Each row of a before or after table is a point. One or more steps were done to the points. Then noise was added and the rows were shuffled. The steps act on columns, c1 being the first. Write out the steps. A step turns or swaps two columns, mirrors them in a line or flattens them onto one, adds a multiple of one to another, or multiplies or shifts one. Angles are multiples of 10 degrees, from the lower column toward the higher: turns from -170 to 170, lines from 10 to 170 but not 90. Use the fewest steps. Two steps may share a column if one is a turn and the other turns, adds or multiplies; they go together, in the order done. Otherwise the lowest column goes first.
(in the rows, 128 means zero)

Before (8 x 2)
[[165 157]
 [102 111]
 [130  97]
 [ 83 134]
 [ 80 153]
 [103  98]
 [158 103]
 [ 92 145]]
After (8 x 2)
[[109  97]
 [ 99 157]
 [ 89 166]
 [172 174]
 [110  85]
 [139  80]
 [169  88]
 [ 93 131]]
Steps: shift c1 by 10; multiply c2 by 1.6

Before (11 x 4)
[[ 93 177 106 132]
 [107 181 129  86]
 [115 145  87 101]
 [136 113 112 155]
 [166 137 119 136]
 [ 86  93  50  81]
 [ 95 122 130 132]
 [108  79  39  79]
 [132 142 156  89]
 [120 154 113 120]
 [152 112  90 119]]
After (11 x 4)
[[152 157  90 109]
 [158  81  42  95]
 [118 192 115 102]
 [105 119 103 129]
 [111 144 152 100]
 [134 163 110 126]
 [123 195  86 126]
 [160 142 153 134]
 [171 112 119 122]
 [183  65  58  92]
 [145 108 127 150]]
Steps: turn c1 and c3 by 50 degrees; multiply c2 by 1.3; multiply c4 by 0.7

Before (8 x 8)
[[ 84 145 201 175  73  78 138 143]
 [185 112 117 101  97 125 164 116]
 [161 131 127 134  96 133  81  85]
 [ 85 158 211 106  90  96 117 167]
 [125 132  98 112 115 111 115  54]
 [134 138  89 105 122 155 134 153]
 [161  62 147 119 106 165 142  94]
 [150 192  91 123 125 153 146  49]]
After (8 x 8)
[[111 125 143  59  54  74 132 112]
 [196 125 105 150 113 136  96 103]
 [170 133 130 116 113 129 127 195]
 [132 132 118 176 119 157 149 106]
 [143 120 133 150 126 159  61 160]
 [102 121  67  74  81  93 165 113]
 [164 126 104 113 119 173  97 133]
 [131 135 134 168 118 112  79 193]]
Steps: turn c1 and c5 by 20 degrees; multiply c2 by 0; add 0.3 times c6 to c3; turn c3 and c4 by -120 degrees; turn c7 and c8 by -130 degrees

Before (11 x 11)
[[134 108 149 135 108  72 131 107 122 114 128]
 [170 141 114  92 208 102 141  81 152  90 115]
 [146  88 203 125 109  93 152 138 128 130 175]
 [103  69 174 101 114 161 156 130 168 158 112]
 [149 143 126 104 179 170  97 112 142 108 118]
 [148 144 115  56 157 135 167 157 139  76  97]
 [109 133 191  97 150 138 190 128 106 182  91]
 [ 74  92 164  88 138 143 206 116  87 180 135]
 [182 128 115  86 137 124 147 121 126 144 118]
 [173 110 126 113 161 141 163  94 123  65  99]
 [155 110 147 181 133  83 138 154 148 149 164]]
After (11 x 11)
[[188 138 102 107 186 120 234 123  99 182  91]
 [202  85 148 128  56 160 194 124 120 115 175]
 [149 110 158 148  95 181 174 112 180 142 166]
 [163  90  74  87 132 110 243 137  87 166 139]
 [113 144 145 139 186 130 204  97  59  85  99]
 [131 146 152 141 190  86 134 134  99 112 119]
 [117 145 168 150 221 144 179 179  89  95 118]
 [178  69 105 164 132  94 193 117  98 139 122]
 [146 115 134 122 108 181 173 161 132 105 125]
 [119 127 178 122 146 129 184 134  82 147 124]
 [126 112 175 122 187 107 202 158 113  59  97]]
Steps: swap c1 and c3; add 0.3 times c2 to c10; swap c4 and c9; add -1 times c11 to c5; turn c6 and c8 by -170 degrees; shift c7 by 40

Before (8 x 12)
[[150 144 114 158 138 132  99 126  76 125 146 106]
 [132 126 127 113 150  91  62 141 106 147 141 121]
 [144 134 147 109 111 177  86 129 153 118  82 186]
 [188 155 126  41  75 156 126 153 151 106 116  95]
 [162 148  70 132 129 159  95 151 111 155 137  76]
 [125  94 105 124 106 198 106  88 127 174 137 164]
 [137 132 166 104 158 138  81  69 186  95 102 144]
 [139  96 128 206 143 141  92 181 110 107 174  90]]
After (8 x 12)
[[ 61 143 127 114 113 163 133 151 146 122 114 115]
 [ 91 163 126  92 136 136 139 192 118 150 213 169]
 [ 97 123 100 116 109 137 150 136 139 146 160 149]
 [105 141  84 117 166  51 124  98 165  98 125 132]
 [ 88 114 167 168 136  56 144 138 113 126 102 102]
 [ 78 141 204 148 102 110 136  81  89 131  99 119]
 [ 95 114  13 121 114 128 162 161 152 117 135 188]
 [124  72 123 125 152 122 187 163 106 135  39 174]]
Steps: swap c1 and c7; turn c2 and c5 by -140 degrees; multiply c3 by 2; turn c4 and c11 by 80 degrees; turn c6 and c12 by 150 degrees; shift c8 by 10; multiply c9 by 0.4; turn c9 and c10 by -130 degrees

Before (10 x 18)
[[118 131 126 103  97 117  82 114 134  95 171 148 170 114 121 102  78 137]
 [ 79 102 139 182 131 103 128 145  99 112 107 140 162  85 112 106  88 100]
 [131 133  80 149 126 147 101 103 138 136 140 149  95 156 169 104 146 177]
 [107 101 114 148 141 105 121 119  96 133 150 166 177 108 110 136  92 116]
 [157 154  96 168 119 109  95 145 102 120 127 147 174 147 108 163 109 171]
 [147 124  82 131 122  96 123 159  92 141 130 149 103  95 177 126 150  93]
 [103 171 164 167 114  86 117 105 141 150 144 102 142 173 177 131 121 179]
 [125 130 108 101  93 166 163  76  68 138 180 141 100 154 129 103 144  98]
 [124 174 146 171 154 117 146  96  72 117 149 151 153 167 112 161 143 108]
 [111 112 157 117 153  90 133  90 113 101 124 106 147 138 175 164  78 126]]
After (10 x 18)
[[ 95 135 123 100  97 116  83 118 132  96 171 134 170 116 114 103  84 139]
 [ 58 130  79 123 126  67 122 155  93 144 133 133 105  84 167 120 152  95]
 [ 90 157  94 117 169  73  97 145 108 120 127 137 178 158 117 166 111 171]
 [ 98 175 143 154 170 114 150  95  74 117 147 145 154 165 127 161 142 110]
 [226 136 108  91  99 187 166  74  66 144 183 129  98 157 140 104 147  98]
 [  5 160 165 113 167  86 116 104 137 152 145 136 140 158 190 132 120 182]
 [ 57 118 115 143 150 114 115 118  95 132 149 127 181 118 105 137  91 117]
 [ 35 106 137 131 179 129 125 143 103 110 105 119 163  95  98 107  83 104]
 [176 137  85 121 151 151  99 100 141 139 142 134  98 145 178 111 143 171]
 [ 20 108 154 154 116  85 133  90 112 103 126 122 148 119 181 160  80 131]]
Steps: multiply c6 by 3; turn c1 and c6 by -60 degrees; flatten c2 and c12 onto the line at 20 degrees; swap c4 and c5; turn c14 and c15 by 20 degrees
